Each row of a before or after table is a point. The points were changed in one or more steps. Then noise was added and the rows were shuffled. The steps act on columns, c1 being the first. Write out the steps. A step turns or swaps two columns, mirrors them in a line or flattens them onto one, adds a multiple of one to another, or multiplies or shifts one. Angles are multiples of 10 degrees, from the lower column toward the higher: turns from -170 to 170, lines from 10 to 170 but not 90. Use the fewest steps. Two steps may share a column if one is a turn and the other turns, adds or multiplies; they go together, in the order done. Otherwise the lowest column goes first.

Before (11 x 3)
[[ 0.24  0.54 -0.30]
 [-0.03  0.34 -0.24]
 [ 0.11  0.55  0.63]
 [ 0.02 -0.09 -0.09]
 [ 0.28  0.28  0.02]
 [ 0.33 -0.04 -0.01]
 [-0.62  0.02  0.31]
 [-0.52  0.31  0.73]
 [ 0.22 -0.15  0.28]
 [-0.38 -0.14  0.06]
 [-0.23  0.16 -0.79]]
After (11 x 3)
[[ 0.62 -0.05 -0.64]
 [-0.14 -0.76  0.08]
 [ 0.39  0.03 -0.41]
 [-0.05  0.04  0.15]
 [ 0.62 -0.18  0.26]
 [ 0.43  0.12  0.03]
 [ 0.18  0.63 -0.54]
 [ 0.66 -0.12 -0.26]
 [ 0.54 -0.85 -0.17]
 [ 0.72  0.07  0.04]
 [-0.20 -0.33  0.18]]
Steps: shift c1 by 0.40; mirror c2 and c3 in the line at 120 degrees

Before (13 x 6)
[[ 0.34 -0.37 -0.25  0.06  0.38  0.41]
 [ 0.30  0.49  0.43  0.30 -0.17 -0.11]
 [ 0.07  0.47  0.45  0.38 -0.40  0.44]
 [-0.16 -0.03  0.11  0.09 -0.28 -0.25]
 [ 0.20 -0.47  0.02  0.12 -0.10 -0.02]
 [ 0.30  0.43  0.21  0.48 -0.47  0.35]
 [-0.19 -0.18 -0.07  0.04 -0.10 -0.18]
 [ 0.24 -0.30 -0.20 -0.17  0.08  0.45]
 [-0.10 -0.12  0.16  0.12 -0.14 -0.44]
 [ 0.48 -0.08 -0.13 -0.32 -0.10  0.40]
 [ 0.24  0.26  0.55  0.41 -0.72  0.13]
 [ 0.33  0.01 -0.22 -0.32  0.16  0.45]
 [ 0.17 -0.19 -0.43  0.07 -0.12 -0.11]]
After (13 x 6)
[[-0.43 -0.46 -0.08  0.29 -0.04  0.11]
 [ 0.08 -0.18  0.13  0.08 -0.20  0.06]
 [-0.62 -0.36  0.13  0.14  0.47 -0.30]
 [ 0.09  0.27 -0.61  1.02 -0.01  0.76]
 [ 0.12  0.48 -0.50  0.75 -0.13  0.17]
 [-0.45 -0.31  0.11 -0.43  0.44  0.01]
 [-0.39  0.01  0.08 -0.82  0.47 -0.07]
 [-0.55 -0.06 -0.05 -0.80  0.37  0.17]
 [ 0.09 -0.12 -0.12  0.30 -0.44  0.08]
 [ 0.00  0.45 -0.30  1.20  0.27  0.53]
 [-0.39 -0.19  0.34  0.18 -0.12  0.08]
 [ 0.17 -0.03 -0.05  0.23 -0.30  0.23]
 [ 0.31  0.47 -0.44  0.95  0.34  0.46]]
Steps: turn c1 and c3 by -160 degrees; add 0.5 times c2 to c1; multiply c4 by 2.5; turn c5 and c6 by -80 degrees

Before (8 x 9)
[[ 0.02  0.06 -0.68 -0.28  0.05  0.30 -0.21 -0.17 -0.07]
 [ 0.78  0.17 -0.12  0.08  0.06 -0.22  0.20  0.14 -0.20]
 [ 0.05  0.01 -0.55  0.08  0.14  0.03  0.24  0.01  0.24]
 [ 0.30  0.17  0.39  0.17 -0.19  0.25 -0.19 -0.35  0.17]
 [-0.17 -0.43  0.03  0.17  0.33 -0.53 -0.04  0.45 -0.26]
 [ 0.30 -0.49  0.90 -0.20  0.30  0.15  0.19  0.29  0.27]
 [-0.16  0.23 -0.12 -0.36  0.13  0.29  0.21 -0.58 -0.49]
 [ 0.05  0.71  0.07 -0.06  0.37 -0.41  0.12  0.12 -0.23]]
After (8 x 9)
[[ 0.06  0.03  0.28  0.09 -0.25  0.48  0.20 -0.04  0.12]
 [-0.21  0.23  0.71 -0.38  0.19 -0.15  0.21 -0.57 -0.46]
 [ 0.01  0.07  0.96 -0.31  0.01  0.40 -0.19 -0.14 -0.09]
 [ 0.76  0.14 -0.48  0.05  0.14  0.28  0.16  0.13 -0.20]
 [ 0.28 -0.52  0.04 -0.20 -0.40 -0.99  0.19  0.24  0.01]
 [-0.16 -0.47 -1.24  0.19 -0.09  0.44 -0.04  0.44 -0.43]
 [ 0.10  0.72 -0.97 -0.03 -0.14  0.33  0.09  0.10 -0.48]
 [ 0.27  0.16  0.52  0.20  0.07 -0.57 -0.17 -0.37  0.26]]
Steps: multiply c6 by 2.5; turn c3 and c6 by -110 degrees; mirror c5 and c9 in the line at 110 degrees

Before (14 x 12)
[[-0.01 -0.08 -0.18  0.12  0.54 -0.45 -0.16 -0.16  0.12  0.20 -0.05  0.15]
 [ 0.49  0.28  0.02  0.61 -0.28 -0.18  0.31 -0.53 -0.37 -0.32  0.01 -0.23]
 [ 0.51  0.51 -0.29 -0.39 -0.01  0.42  0.36 -0.24 -0.04 -0.14  0.24  0.66]
 [-0.10  0.26  0.39 -0.36 -0.47 -0.45 -0.32 -0.61 -0.36 -0.51 -0.28  0.30]
 [ 0.14  0.61 -0.20  0.19  0.36  0.02  0.24 -0.16 -0.27 -0.06 -0.49 -0.29]
 [-0.06  0.95  0.14  0.16  0.28 -0.17 -0.15  0.08  0.10  0.47 -0.09  0.44]
 [-0.17  0.39 -0.39  0.58 -0.14 -0.43  0.05 -0.22  0.65 -0.39 -0.27  0.51]
 [ 0.00  0.36  0.31  0.08  0.41  0.40 -0.19 -0.15 -0.29 -0.37  0.04  0.17]
 [ 0.38  0.21  0.61  0.12 -0.20 -0.40 -0.11 -0.69  0.79  0.17 -0.19  0.12]
 [ 0.39  0.01 -0.52 -0.43  0.31 -0.23  0.38  0.32  0.23  0.16  0.21 -0.26]
 [-0.34 -0.43 -0.53 -0.26  0.04 -0.02 -0.14  0.05 -0.12  0.30 -0.28 -0.10]
 [ 0.48  0.05 -0.13  0.06  0.83  0.06  0.12  0.28 -0.93  0.08 -0.56 -0.10]
 [ 0.82  0.43 -0.53  0.07  0.33 -0.07 -0.01 -0.34  0.25  0.08  0.13 -0.16]
 [ 0.70  0.46  0.69 -0.03 -0.33  0.31 -0.55 -0.18  0.13 -0.15  0.03  0.18]]
After (14 x 12)
[[ 0.06  0.32  0.65  0.10  0.42  0.38 -0.18 -0.17 -0.28 -0.35  0.03  0.19]
 [-0.30  0.23  0.69 -0.37 -0.48 -0.48 -0.32 -0.63 -0.41 -0.50 -0.22  0.35]
 [ 0.55  0.50  0.00 -0.34 -0.01  0.39  0.35 -0.26 -0.05 -0.21 -0.08  0.71]
 [ 0.23  0.23  0.93  0.10 -0.16 -0.47 -0.18 -0.69  0.83  0.10 -0.33  0.06]
 [ 0.68  0.45  0.96 -0.02 -0.35  0.30 -0.48 -0.18  0.13 -0.19 -0.34  0.21]
 [ 0.12  0.10  0.15  0.09  0.85  0.04  0.13  0.29 -0.90  0.09 -0.73 -0.09]
 [-0.16  0.62  0.08  0.17  0.36 -0.03  0.24 -0.19 -0.31 -0.01 -0.49 -0.28]
 [-0.09 -0.10  0.14  0.13  0.55 -0.41 -0.15 -0.15  0.13  0.19 -0.03  0.17]
 [ 0.75  0.43 -0.26  0.04  0.34 -0.05  0.05 -0.32  0.30  0.06 -0.32 -0.15]
 [-0.39 -0.39 -0.24 -0.22  0.01  0.01 -0.13  0.05 -0.15  0.30 -0.07 -0.13]
 [ 0.44  0.03 -0.21 -0.49  0.27 -0.21  0.40  0.29  0.23  0.17 -0.01 -0.21]
 [ 0.42  0.27  0.34  0.63 -0.28 -0.17  0.35 -0.52 -0.43 -0.29 -0.27 -0.20]
 [-0.33  0.43 -0.10  0.59 -0.15 -0.48  0.05 -0.20  0.68 -0.39 -0.16  0.47]
 [-0.11  0.95  0.41  0.19  0.24 -0.16 -0.16  0.06  0.13  0.45 -0.06  0.49]]
Steps: turn c1 and c11 by -30 degrees; shift c3 by 0.30

Before (12 x 18)
[[ 0.31 -0.49  0.40 -0.29 -0.44  0.12  0.39 -0.13 -0.04 -0.40  0.21  0.29
   0.16 -0.16 -0.80 -0.06  0.23  0.47]
 [ 0.42 -0.48 -0.27 -0.31 -0.67 -0.13 -0.09 -0.16 -0.14  0.54  0.25  0.24
  -0.22  0.04 -0.17  0.03 -0.06  0.24]
 [-0.50 -0.02 -0.46 -0.13 -0.58  0.30 -0.14  0.36 -0.19 -0.34 -0.14  0.09
  -0.27  0.06 -0.35 -0.15 -0.05  0.40]
 [ 0.31 -0.02  0.45  0.45  0.11 -0.24  0.44 -0.30  0.12 -0.11  0.30  0.02
   0.82 -0.14 -0.60  0.14  1.24  0.35]
 [-0.23 -0.40 -0.58 -0.07  0.11 -0.26  0.48 -0.14 -0.57 -0.21 -0.57  0.04
  -0.11  0.20 -0.15  0.44  0.08  0.12]
 [ 0.04 -0.39 -0.09 -0.17  0.16 -0.27  0.41 -0.16 -0.68  0.26  0.17 -0.20
  -0.37 -0.22 -0.30  0.04 -0.09 -0.37]
 [ 0.11 -0.07 -0.29 -0.20  0.21 -0.35  0.06  0.02 -0.27 -0.44  0.13 -0.21
   0.40  0.05 -0.16  0.36  0.22  0.04]
 [-0.46 -0.08 -0.32  0.37  0.09 -0.05  0.34  0.19 -0.44 -0.25 -0.01 -0.23
  -0.26  0.95 -0.19  0.08 -0.11  0.14]
 [ 0.08  0.35 -0.53 -0.19 -0.72 -0.01  0.47  0.75  0.06 -0.19  0.22  0.11
  -0.29  0.33 -0.43  0.00 -0.09  0.04]
 [ 0.32 -0.61 -0.50  0.18 -0.45 -0.25  0.22 -0.22  0.18  0.05 -0.14 -0.21
   0.93 -0.20 -0.31  0.02  0.05 -0.15]
 [ 0.27 -0.58 -0.31  0.62  0.19 -0.32  0.18  0.50 -0.02 -0.37 -0.35 -0.12
  -0.38 -0.14 -0.32 -0.52 -0.08  0.39]
 [ 0.21  0.26  0.81 -0.24  0.14 -0.33  0.01 -0.05  0.15 -0.26 -0.44 -0.13
   0.36 -0.04 -0.74  0.39  0.02 -0.94]]
After (12 x 18)
[[ 0.20  0.28  0.05 -0.27  0.77 -0.33 -0.01 -0.17  0.31 -0.29 -0.51 -0.44
   0.02 -0.07 -0.71  0.22  0.04  0.82]
 [-0.18 -0.44  0.16  0.02 -0.62 -0.32  0.54 -0.17 -0.04 -0.20 -0.57 -0.04
   0.01  0.18 -0.13  0.78  0.04 -0.18]
 [ 0.37 -0.61 -0.47  0.22 -0.41 -0.25  0.19 -0.30  0.16  0.06 -0.13  0.46
   0.14 -0.11 -0.28 -0.14  0.10  0.88]
 [-0.55 -0.02 -0.55 -0.26 -0.45  0.33 -0.14  0.40 -0.27 -0.33 -0.14  0.04
  -0.02  0.02 -0.31 -0.03 -0.06 -0.45]
 [-0.47 -0.04  0.12  0.44 -0.33 -0.15  0.39  0.40 -0.22 -0.19 -0.02  0.00
  -0.28  0.68 -0.24  0.28 -0.08 -0.19]
 [ 0.25 -0.58  0.27  0.40 -0.32 -0.32  0.18  0.87 -0.46 -0.39 -0.34  0.10
  -0.24 -0.11 -0.31 -0.38 -0.09 -0.41]
 [ 0.08  0.32 -0.74 -0.41 -0.52  0.01  0.46  0.91  0.05 -0.28  0.27 -0.18
  -0.03  0.21 -0.45 -0.09 -0.05 -0.27]
 [ 0.05 -0.41  0.17 -0.07 -0.05 -0.23  0.41 -0.28 -0.46  0.22  0.21 -0.40
  -0.25 -0.21 -0.31  0.42 -0.09 -0.02]
 [ 0.36 -0.49 -0.42 -0.25  0.40  0.08  0.38 -0.29 -0.03 -0.34  0.29  0.43
   0.37 -0.08 -0.85  0.30  0.23 -0.23]
 [ 0.38 -0.01  0.13  0.54  0.48 -0.26  0.48 -0.13  0.24 -0.07  0.32  0.85
   0.28 -0.09 -0.60  1.28  1.25  0.41]
 [ 0.43 -0.54 -0.70 -0.20 -0.23 -0.08 -0.13 -0.34 -0.07  0.50  0.23 -0.03
   0.20  0.04 -0.11  0.03 -0.07 -0.42]
 [ 0.10 -0.07  0.21 -0.27 -0.27 -0.37  0.06 -0.07  0.05 -0.44  0.06  0.31
  -0.01  0.14 -0.17  0.66  0.19  0.25]]
Steps: swap c3 and c5; turn c4 and c8 by 20 degrees; multiply c8 by 1.3; turn c9 and c16 by -50 degrees; add 1 times c17 to c16; turn c12 and c13 by 70 degrees; turn c12 and c18 by -130 degrees; multiply c14 by 0.7

Before (8 x 24)
[[ 0.07 -0.37 -0.18  0.60  0.17 -0.02 -0.10  0.96  0.08  0.70 -0.20 -0.19
  -0.15  0.25  0.08  0.64 -0.21 -0.58 -0.31  0.28 -0.64 -0.55 -0.57  0.31]
 [ 0.05 -0.38  0.78  0.17  0.44 -0.32  0.20 -0.10  0.13  0.02  0.10  0.36
   0.32 -0.37 -0.20  0.19 -0.15  0.04  0.22 -0.54 -0.12 -0.43 -0.64  0.25]
 [-0.37 -0.54  0.39 -0.21  0.40  0.21  0.18 -0.16  0.37  0.00  0.08 -0.61
   0.04  0.25 -0.05 -0.99  0.26 -0.32 -0.18 -0.32 -0.19 -0.10  0.12  0.17]
 [-0.20  0.07  0.23  0.07  0.11  0.04 -0.58 -0.15 -0.22 -0.10  0.41 -0.01
   0.33 -0.01  0.36  0.45 -0.08  0.01  0.16  0.30 -0.44 -0.36 -0.45 -0.62]
 [ 0.00  0.19  0.61  0.18  0.30  0.37  0.32 -0.13 -0.17  0.30  0.24  0.67
  -0.44 -0.14  0.11  0.07 -0.41 -0.22  0.47  0.23 -0.59 -0.08  0.19 -0.47]
 [ 0.05 -0.55  0.38  0.03 -0.23  0.37  0.50  0.17  0.19  0.15 -0.45 -0.01
   0.19  0.36  0.10 -0.51 -0.42  0.27  0.12  0.00 -0.42  0.14  0.14  0.40]
 [-0.14 -0.25  0.54  0.54 -0.16 -0.13 -0.18  0.32 -0.10  0.31  0.18 -0.35
   0.52 -0.18  0.08  0.32  0.04 -0.10 -0.39 -0.14 -0.21  0.19  0.28 -0.23]
 [-0.64  0.25 -0.12  0.20 -0.08 -0.32  0.19  0.16 -0.05  0.17 -0.11  0.58
   0.15  0.30 -0.07 -0.33  0.39 -0.43  0.22 -0.06 -0.20 -0.23  0.21 -0.71]]
After (8 x 24)
[[-0.19  0.08 -0.38  0.06  0.11  0.35  0.50 -0.15 -0.22 -0.10 -0.24 -0.02
   0.32 -0.28  0.35  0.44  0.88  0.02  0.15 -0.02  0.08 -0.36 -0.45 -0.62]
 [ 0.07 -0.38 -0.10  0.60  0.17 -0.16 -0.03  0.97  0.08  0.70  0.11 -0.19
  -0.15 -0.27  0.07  0.64  1.34 -0.59 -0.30 -0.32  0.02 -0.56 -0.57  0.30]
 [-0.37 -0.54 -0.02 -0.22  0.41 -0.04 -0.27 -0.14  0.37  0.00 -0.23 -0.62
   0.05 -0.13 -0.05 -0.99  0.18 -0.32 -0.18  0.51  0.31 -0.10  0.12  0.18]
 [-0.64  0.24  0.12  0.20 -0.09  0.06 -0.32  0.16 -0.05  0.17  0.34  0.58
   0.16 -0.17 -0.07 -0.33  0.11 -0.43  0.23 -0.05  0.44 -0.22  0.21 -0.71]
 [-0.01  0.19 -0.57  0.18  0.29  0.02 -0.22 -0.13 -0.18  0.30 -0.43  0.68
  -0.44  0.28  0.12  0.07  1.39 -0.21  0.47  0.31 -0.19 -0.09  0.19 -0.47]
 [-0.13 -0.25 -0.23  0.54 -0.17  0.23  0.23  0.33 -0.10  0.30  0.02 -0.34
   0.52  0.06  0.08  0.32  0.37 -0.11 -0.39  0.50  0.11  0.18  0.27 -0.23]
 [ 0.05 -0.39 -0.09  0.17  0.43  0.24  0.02 -0.09  0.13  0.02  0.23  0.36
   0.32  0.42 -0.20  0.19  0.33  0.04  0.21  0.95 -0.10 -0.43 -0.64  0.25]
 [ 0.04 -0.55 -0.24  0.03 -0.22 -0.57 -0.61  0.17  0.19  0.14 -0.10 -0.02
   0.20 -0.06  0.10 -0.51  1.07  0.27  0.12  0.30 -0.25  0.14  0.15  0.41]]
Steps: turn c3 and c20 by 130 degrees; turn c6 and c11 by -120 degrees; turn c7 and c14 by 150 degrees; turn c17 and c21 by 110 degrees; multiply c17 by 2
